Rows are points. Before rounding, the points of a table are all equally far from one centre. They may lie mostly on one side of it. Where is the centre, to within rounding?

Points, 5 rows:
+0.01,-0.61
+0.20,+0.21
-0.24,+0.19
-0.43,-0.14
-0.37,+0.05
Centre: +0.00,-0.18

Points, 11 rows:
+0.15,-0.04,-0.54,-0.20,-0.29,+0.32,+0.04,+0.14
+0.36,-0.34,+0.20,+0.15,-0.42,-0.14,+0.17,+0.28
+0.26,+0.29,-0.03,+0.25,-0.14,+0.22,-0.30,+0.36
-0.22,-0.31,-0.12,-0.28,-0.16,-0.28,+0.44,+0.50
+0.15,-0.06,+0.28,-0.01,-0.37,-0.03,+0.25,-0.18
-0.04,+0.27,-0.37,-0.36,+0.16,-0.22,+0.37,-0.12
+0.45,-0.22,-0.03,-0.33,-0.52,+0.00,+0.05,+0.48
+0.50,+0.01,+0.14,-0.33,-0.08,-0.61,+0.06,+0.47
+0.32,-0.18,-0.29,+0.26,-0.40,-0.39,+0.39,+0.35
-0.12,+0.12,+0.33,-0.05,+0.15,+0.18,+0.08,+0.48
+0.12,+0.14,-0.03,-0.64,-0.49,+0.00,-0.05,+0.28
Centre: +0.13,+0.08,-0.11,-0.10,-0.10,-0.16,+0.10,+0.27

Points (16 x 12):
-0.06,+0.30,+0.33,+0.12,+0.02,+0.19,-0.54,+0.15,-0.31,+0.09,+0.24,+0.04
-0.09,+0.16,+0.05,+0.10,-0.48,+0.03,-0.55,+0.04,-0.04,-0.28,+0.42,+0.22
+0.23,-0.08,-0.38,+0.00,-0.34,+0.05,+0.41,-0.02,+0.12,-0.09,-0.10,-0.16
-0.15,+0.04,-0.31,+0.05,-0.12,+0.24,+0.15,+0.46,-0.41,+0.48,-0.06,-0.28
+0.27,-0.03,+0.14,-0.09,-0.17,-0.46,-0.48,+0.60,-0.19,+0.36,+0.18,+0.05
+0.24,+0.01,-0.19,+0.17,-0.57,+0.40,+0.10,+0.16,-0.12,+0.18,+0.27,+0.35
-0.20,+0.02,-0.03,-0.28,-0.79,-0.32,-0.28,+0.09,+0.18,-0.03,+0.06,-0.31
+0.15,-0.19,+0.00,-0.19,-0.56,+0.16,-0.19,+0.52,-0.45,+0.04,-0.09,-0.24
-0.07,+0.42,-0.05,+0.10,-0.08,-0.14,-0.45,-0.06,+0.47,+0.39,+0.44,-0.28
-0.17,-0.08,-0.39,-0.12,-0.65,+0.13,-0.29,+0.42,-0.37,+0.15,+0.32,+0.28
-0.05,+0.30,-0.22,+0.02,-0.53,+0.07,-0.29,-0.32,+0.03,+0.29,+0.32,+0.25
-0.45,+0.08,-0.20,+0.15,-0.45,+0.42,-0.18,+0.48,-0.05,+0.21,+0.29,+0.29
+0.18,+0.58,-0.40,+0.26,-0.05,-0.05,-0.19,+0.33,+0.24,-0.24,+0.44,-0.33
-0.13,+0.05,+0.43,-0.38,-0.34,+0.25,+0.07,-0.05,+0.16,+0.23,-0.12,-0.24
+0.06,+0.19,+0.08,-0.38,-0.74,+0.16,-0.20,+0.35,-0.32,-0.14,-0.16,-0.12
+0.11,+0.16,+0.05,-0.28,-0.50,+0.44,+0.42,+0.47,-0.13,-0.20,+0.12,-0.21
Centre: +0.03,+0.18,-0.12,-0.21,-0.18,+0.03,-0.11,+0.32,+0.07,+0.12,+0.23,-0.07
